Rows are points. The last column is the point's height on a tilted bowl or saddle (a function of degree 2), plus a little noise. Along how many of its main directions does it bend up, bend down or stay straight?

Points (18 x 4)
[[-20 -45 -62 -73]
 [-60  24 -26   6]
 [-56   9  69 -58]
 [  1  22  46  12]
 [ 16  61   4  26]
 [ 24  17  11  26]
 [ 18  19  14  29]
 [ 24  12  44   5]
 [-39   4  12  17]
 [ 14   3  18  29]
 [ 14  31  16  30]
 [ 34  -7  31  12]
 [-13  27   2  41]
 [  7 -16 -12  22]
 [ 32 -21 -51 -25]
 [ -2 -35  40   0]
 [ 27   6  62 -21]
 [-13  -9 -28  10]]
Directions: 0 up, 2 down, 1 straight

Points (18 x 4)
[[-11 -13   2  18]
 [ -8  25 -17  22]
 [ 16  43  33  18]
 [-23  12   8  17]
 [ 10 -33  57  27]
 [  8 -37  16  31]
 [-32  60  24  46]
 [ -5  -5 -12  18]
 [-17 -60  26  46]
 [-21  35  50  35]
 [ -1  57 -19  43]
 [-24  -8  -2  12]
 [-54 -81  37  57]
 [-36  18  -4  10]
 [ 56  20  14  -3]
 [ 32  35 -25  36]
 [ 15  -6 -15  25]
 [  0 -19  14  22]]
Directions: 2 up, 1 down, 0 straight

Points (15 x 4)
[[-13 -60   9 -34]
 [-44   9 -29 -22]
 [ -2  -9  21 -20]
 [ 17 -60  -6 -31]
 [-10  24 -27 -19]
 [ 25  34  -7 -35]
 [-21 -23  44 -28]
 [ 20  28   5 -31]
 [-41 -39  16 -38]
 [ 53 -38 -32 -40]
 [-56  -1   1 -34]
 [  5 -33  -9 -19]
 [ 32 -54  -8 -33]
 [-41 -22  -3 -27]
 [ 11 -60  12 -33]]
Directions: 0 up, 2 down, 1 straight

Points (22 x 5)
[[-38  57 -27 -22 -43]
 [ 36  13   6   3 -13]
 [-30 -12  28 -19 -19]
 [-33  95  14 -16 -80]
 [  8  30  79 -10 -52]
 [ 21 -42  25  14 -30]
 [-49   1  24 -14 -22]
 [ 42   4 -10 -37 -16]
 [ 13 -20 -75 -26 -30]
 [  0   2  13 -38 -12]
 [ -7   1  22  30 -16]
 [ -9 -25 -34  21  -9]
 [ 36 -12   5   7 -13]
 [ -8  40  -6 -25 -18]
 [-10  -8 -27  37 -12]
 [-28  11  37   3 -20]
 [ 55 -20  24 -23 -30]
 [  4  28  14 -13 -12]
 [ -4 -55  11 -24 -32]
 [ 23 -42  21  28 -33]
 [-20   3  40 -37 -27]
 [ 20  22  53  -1 -30]]
Directions: 0 up, 4 down, 0 straight

Points (24 x 5)
[[ 14  -6 -20   2   5]
 [-23  18  25  -3  17]
 [  8  40 -31  71  -9]
 [-31  46  29  -9   8]
 [ 10  19  10 -30  10]
 [ 73  -1 -16 -15 -43]
 [ 25  34 -44  28  27]
 [-24 -22 -24  12   8]
 [-65  20 -65  -4  35]
 [-44 -37  14  46 -28]
 [ 41  26  38  -8  38]
 [ 15 -12  -8  28  -9]
 [  2 -44  36  -7  52]
 [  1  12  40  34  31]
 [ -9 -19  32   3  36]
 [ 34   1  -5 -30  -9]
 [-11 -46  57  27  65]
 [ 13  51  22  19  38]
 [-22  29  64   4  63]
 [ 24  21  10 -64 -19]
 [ -1  20  10  13  11]
 [ 17  28 -20  10  14]
 [  9  55  -2 -38   3]
 [ 37  25 -38  38  11]]
Directions: 2 up, 2 down, 0 straight

Points (26 x 5)
[[ 14  42  -3  -7  -4]
 [ 18  36 -21 -55 -53]
 [-33 -16 -44  51 -48]
 [-39  21 -26 -13 -43]
 [  8  13  -5 -30 -18]
 [-15  26  -8  59 -33]
 [-17  -7  -4  86 -66]
 [-62 -16  15  34   4]
 [ 11  -2 -20   7   3]
 [-47  30 -24  -5 -47]
 [-11  41 -16  57 -40]
 [ -5   3  56   3  14]
 [-40   1  26 -34 -15]
 [ 25 -69   2  11  -5]
 [ -5  18 -11 -55 -58]
 [ 25 -40  26  19 -16]
 [ 27   7  -9  42 -12]
 [ 27  23  37  25  -6]
 [-22  -3  17  30   8]
 [ 38  -4   2 -38 -32]
 [-22  13 -32  51 -43]
 [ 17  17   5  17   2]
 [  5 -34  49  12  -7]
 [-35  14  39 -30   0]
 [ -4 -77 -45 -13  14]
 [  3  11  44   0   8]]
Directions: 1 up, 2 down, 1 straight

Points (41 x 7)
[[ 32  27   5  30  17  18  15]
 [-36   8 -14  14 -28  44   5]
 [ 22 -37 -12 -11  15 -15  12]
 [-10  11 -18   8  14  46  -4]
 [  5  27 -32  -6  -7  11 -15]
 [ 47   2 -59  21 -57  -3  47]
 [-14  -6  13  50 -46   3   3]
 [ -2 -17 -22  21  29   1  10]
 [-42  39 -51  47  -4  58  33]
 [ 21  -3  -2  11   5  57  -4]
 [-30 -44 -29 -25  30  21  37]
 [-24  -3  35  17  -6 -59  21]
 [ 54  49  -9   9  16   8   2]
 [ 27 -10  -5  44 -54  14  19]
 [-28  32  18   8  45  -4   9]
 [ 43  33  12   5 -29   1  28]
 [-12 -49  36   3  41  39  31]
 [ 26  32  22 -21  14 -35  11]
 [ 10 -23  28   2 -23  57 -14]
 [  5 -15 -17  34  -5  -3   2]
 [-25 -30  29  52 -79  41 -17]
 [  9  28   6 -29 -14   8   4]
 [ 45  -8 -18 -16 -24 -19  15]
 [ -9 -68  34 -59  49 -28  95]
 [ 20  -6  25  -9 -58  -6  36]
 [-32  43  32  36  38 -51  14]
 [-34  18   3 -15  -4  26  -1]
 [-29  33 -34  51  54 -46   6]
 [  6 -11   0 -48   0  -6  11]
 [ 19  12  59  30 -54 -55  77]
 [-69 -36   1  -8  12  53  30]
 [  5  18  49  19   8 -41  36]
 [ -5  17 -44   6 -49  -5  27]
 [ 23 -24  54  15  15  10  34]
 [-20   8  -7 -50  51 -72  20]
 [-47  20  39  53 -20  -2   1]
 [ 10 -59  23 -31 -12 -70  81]
 [-15   3 -33  35   4  -1   0]
 [-25  18  21  -6  47 -14  15]
 [ 15  28  -3  -7 -15  -4  -5]
 [  9   6  -5  -4 -17 -19   0]]
Directions: 4 up, 1 down, 1 straight

Points (46 x 7)
[[ -7   1  -4   4 -13   6  -2]
 [ -3  -1 -24 -65 -32  12   5]
 [-23 -26  64   7  -6  26 -62]
 [-25 -12 -33   7 -41  21  31]
 [ 10 -19 -14  -5  18   3 -29]
 [-28  -4  41  -6  12  -8 -26]
 [  5   6 -16  -5  12  37 -20]
 [ 16 -32   2   5  16   5 -27]
 [-33  23  17   5   3   4   5]
 [-33  -6  19  19 -12  32   2]
 [ 37 -44 -18 -18  40   6 -56]
 [  4 -26  15  31  29  16 -23]
 [ 16 -27  44 -50  -8 -28 -39]
 [ 17 -51  -1  35   8   5 -31]
 [ -7   1  26 -16  45 -86 -65]
 [ -3 -13 -14 -23 -17  21  -8]
 [-10   7 -38 -15  13   3 -15]
 [ 44  28  26  23   2  55 -47]
 [  0   8  31   6 -39 -17  -9]
 [ 13   9  21 -13 -28 -19  -4]
 [ -9  16  43   6   7   4 -10]
 [-21  -7 -27  10  -9  15  11]
 [ 16 -25 -19 -44  11  20 -38]
 [-22  33   2   2  29  16 -22]
 [-53  -6 -15 -31  12 -28 -16]
 [  3 -21  -6  -7 -31 -53 -35]
 [  2 -28 -28 -22  12  46 -24]
 [ 24 -25  16 -16  56  -9 -52]
 [ -5 -16  22 -26  47 -22 -68]
 [ 29  15 -26  28  44   1 -45]
 [-25 -34   2  95  34 -24 -47]
 [ 21  11 -20 -30   1  -4 -19]
 [  7  31 -29  32   5  11 -26]
 [  3 -14  29  15  39  16 -32]
 [ -3 -29 -26  18 -11  13 -13]
 [ 38  -1 -31   4  -5 -36 -29]
 [  2  15  34  13   8 -32   8]
 [  1 -21 -12  22  -7 -13 -20]
 [ -8   5   3 -20  34   6 -40]
 [ -6  29 -11  -2 -20  21  -1]
 [-27   3  -5 -17   6  -9  -5]
 [ 41   5  17  32   8 -27  24]
 [ 18  13  13  50  17  16  -5]
 [ -8 -35  -8  -5 -18   0 -23]
 [ 28   8  30  27   6   3   6]
 [-21  40 -22 -65  -3 -18  -5]]
Directions: 1 up, 3 down, 2 straight

Points (76 x 9)
[[ 54 -13 -13  17  33  11 -19 -43 -41]
 [  3  48  -3 -35 -11   9  35 -75  40]
 [ 32  -2   3  37  -2  -7  36  12 -46]
 [ 35 -35  -8   6  -1 -58  32   6 -50]
 [ 92  29  58  -5  10  -3  23 -29 -38]
 [ 46 -25  38 -20   0 -26  15  45 -16]
 [-27 -35  49 -24 -27  10   5  33  -6]
 [-27 -20   3  43  19 -47 -16 -29 -10]
 [-10 -14 -24 -25  -9 -11  79  19 -15]
 [-45 -21 -11  43  66 -48  26 -31 -29]
 [-37   0  41   7   4   2  -2  -5  25]
 [-38  -2 -23  32  12   6  -7 -17  20]
 [-11 -36  31  -8  25 -43  22 -17 -29]
 [ 77   1   7 -51  13  -4 -13  -7 -12]
 [ -2  -9 -55   8  15 -17 -20  -2 -15]
 [-74   0 -10  12  20  21   7   4  62]
 [-15  35   8   6  24  -3  19 -21  47]
 [-14  -5  13 -59 -14  39 -18   6  16]
 [ 44 -29 -10 -48 -51  49 -44  11 -38]
 [  1 -11 -17 -29  43 -12 -12 -52 -15]
 [ 24  61  44  15   0 -35  12  -8  33]
 [ 20 -80  22  -9  22 -11  -2   8  -4]
 [-67 -56 -13  20  -3 -47  11   3 -73]
 [-48  -6 -12 -27   2 -22  25   7  -3]
 [  5  15 -26 -11  14 -15   9  27   0]
 [ -3  14 -31 -51 -59  18 -12  38 -31]
 [ 24  -3   9  -5   8  42 -19 -17  -5]
 [-42 -14 -26  30  31 -25   5  -4  -3]
 [ 17  25 -19  27   2  36 -26  17 -10]
 [-32  13   2  45  31  21  23  -6  52]
 [-14  18 -11  -5 -53  16  37   8  -9]
 [-24   9 -27  49 -12   2   0  -6   1]
 [ 11 -15 -17   0   0 -39 -12 -18 -12]
 [-65 -11 -14  24 -37 -68 -45  27 -61]
 [-62  -7  47  -5  16 -14  49  50  11]
 [ 16 -43  25  38  38 -33 -41 -17 -17]
 [ 51  16   3  -8 -58  -4  53  12 -50]
 [ 29  46 -89  49   6 -44   3  -3  14]
 [ 18 -30  48  12   6   0   5  32 -14]
 [ 10   2 -39 -24  61  -2 -37 -24 -28]
 [ 36  27 -53 -33  70  44 -69  -5 -66]
 [-15  -4 -20  11  -9 -41  13  -2 -17]
 [-28   1 -18  40  50  21 -44  79  25]
 [ 13 -19 -43 -60  48  -4  30 -45 -36]
 [ 24  26 -44 -21   7   5  20  21   1]
 [ 29 -25  29   4 -29 -12  -7   8 -23]
 [ 13  33 -49   8 -37  13 -47 -25 -18]
 [  4 -20  23  40  -1 -10  10  10 -32]
 [-15   5  83  14 -27 -50  17  49 -57]
 [ 25   3  20  42  30 -50 -33  -6   0]
 [ 24   8 -29 -67 -13  48  24 -34   3]
 [-24  25   7  23  43   6 -77   9  32]
 [-54 -21   1 -40  20  29 -53 -19   0]
 [-91 -11 -25 -22  30  26 -31  -4  32]
 [ 55  22 -10 -55 -14  52  55   7   8]
 [-14 -18 -18 -10  24  -3  -9 -46  -1]
 [-28  40 -19 -32  -3  25  11  21  53]
 [  3 -24 -38 -14 -38   3 -20 -29 -23]
 [-23  -3   0  -3   2  41 -39  20   9]
 [-31 -43  42 -50  15  10 -40  -9   4]
 [ 69  33  22  27  12 -18  38 -71 -45]
 [ 15  16  71   9 -11  56 -11  -9   9]
 [  3  23 -14 -13 -14  58   7 -14  16]
 [-28   7  -7 -23 -28   9 -52 -70   1]
 [ 29  -5  34 -23 -18 -31  38  38 -25]
 [ 31 -36  -7 -27  11   0  -4  12  -7]
 [-38  52  28 -23  32 -38  23  -7  60]
 [  7  38  49  14   4  21 -46  48  15]
 [-15 -30  22 -15  13 -17  25   7  -9]
 [-13 -30  48  24  -3 -31  -8 -28 -15]
 [  3  29  36 -23 -23  17  -4 -25  21]
 [-20  38  24 -52  25  31  13  20  78]
 [-24  36 -24  11   4 -36  50  20  14]
 [ -9   2  -7 -20  17 -25 -23  -6   0]
 [-18  56  25  43 -25 -21  20  65  -1]
 [-27   0  -8 -22  23 -47  23  -5 -16]]
Directions: 2 up, 3 down, 3 straight

Points (73 x 9)
[[ 31  -4 -44 -22  49   3 -22  28  57]
 [-18  27 -29  17  36  24  11  62  65]
 [  0  15 -13  75 -68  -3  17 -14  36]
 [-25  34  -8 -34  32  36 -12  44  59]
 [ -3  50   2  36   2  42  22  -9  32]
 [-21   4  11 -21  70  43  11 -10  47]
 [-40 -11  31  10  -8  28 -32  -2  14]
 [ 32 -18 -28  20   5  23  -9  25  12]
 [  0  -5  26  -7   3 -13  -2 -42   5]
 [  0 -51 -51  -7  -1 -38 -45   2  42]
 [ 94   4  -7  50 -26  -4  -5 -35  48]
 [ 35 -44  24  -5 -12 -27 -35  -7  11]
 [-13  31  29 -72   3 -16  -5 -31  -7]
 [ 11 -27  -8 -13   5   7 -33 -15  15]
 [ 29  37  48  -3 -27 -52 -76 -48   7]
 [-17   9 -19  -1  11 -56  45 -60  13]
 [ -5 -83  40  12  -1   1 -43  12 -11]
 [-13  25   2 -28  -1  49  49  21  21]
 [-15  34 -59  40  12  12  12 -39  38]
 [-30   8   9 -49 -19 -26   4 -32   4]
 [ 15  21  -1 -17 -25  61  81  -1  -7]
 [ -1  -6  20  -5  18  31   7   3  22]
 [-10 -23  36 -19  21  -2  40   9  33]
 [-16   2  42 -12  12  11 -18 -28  11]
 [-45  65 -31   3   5 -16   9  14  41]
 [ -8 -19  45  32  20 -12  16  84  14]
 [ 33 -45 -48 -46  40 -13  31  45  44]
 [-24  35 -42  -4 -22 -12 -56 -10  33]
 [-41  -3  94 -39 -35 -29   7  -5  54]
 [ 14  -4  10  -5 -25  11 -16  32  20]
 [-31 -24  59 -13  28  25 -14   2  33]
 [ -7  22  18  22  -3 -36  18  25  11]
 [ -4  42 -17  40  32   2 -22   5  44]
 [-52  12   3   7 -51  20  29  36  37]
 [ 11   1 -10   5  29  -9  46 -24  21]
 [ -7   1 -58 -49  46  14 -17  -7  41]
 [ -8  26 -23 -35   2  35  12  -7   2]
 [ 63   8  -1  43  69   2  22  51  56]
 [-42  28  -7  31  18 -37  32 -10  34]
 [ 26  -1 -41  21   3   3 -49  40  45]
 [ 14 -45  -7   1 -14  13  25 -22   7]
 [ 16  40 -36  -9  -4 -16 -13  48  37]
 [  3  -4 -17 -44  58  -8   9  26  49]
 [ 16 -47  39  46 -53 -22  31 -38  16]
 [-18  18 -13  21  12 -40  -6 -11  15]
 [-18   6  -7  17  12 -39 -38  17  21]
 [ 19 -79  21  50 -43  13  32  -4 -25]
 [ 41   9 -56  28  36  -9 -27  29  61]
 [ -6 -68 -34 -43 -45  23  12  32  18]
 [ 45   8  -4  31  46  29  46  45  40]
 [-31 -42   2  29 -13 -30 -18 -23   7]
 [ -5 -16 -33 -51   8   8  12 -57  12]
 [ 13  -5 -20   6  12   2 -39 -29  12]
 [-10 -25   1 -41  10 -60  31   7   4]
 [-14  14  -9  57 -35  36   3  31  18]
 [ 39   8   0   4 -10  43  12  40  15]
 [ 81   8  22  22   7  13 -28 -26  40]
 [-19   5  20  76  78 -28  30  23  43]
 [ 53  -9  33   4 -52 -25  -2  -5  15]
 [ -9 -28  24 -12  11 -52 -23  29   5]
 [ -2  23 -27 -31  -8 -54 -32 -31   0]
 [-21 -52  28 -12  28  20 -43 -29   4]
 [ 32  16 -37   2   3  26  14  -6  10]
 [ 14 -12 -11 -40   0  -9  74  13  -2]
 [-13 -37  34 -27  48 -30  -9 -13  17]
 [  0 -24  19  -9  16 -22   9  16  11]
 [ 67  -9  68 -22 -10 -15  11  13  31]
 [  4 -22 -23 -74  -4  -1 -93  -7  65]
 [ 30 -54 -16  16 -46 -18  -7 -11   6]
 [  0 -15  33 -22 -24   0  40 -10  19]
 [ -6  -6  47  13  15  41 -22 -44   0]
 [ 21  64 -29 -27 -59 -24   5  -2 -12]
 [ 18   0 -40   5   1   2  26  -3  10]]
Directions: 5 up, 3 down, 0 straight
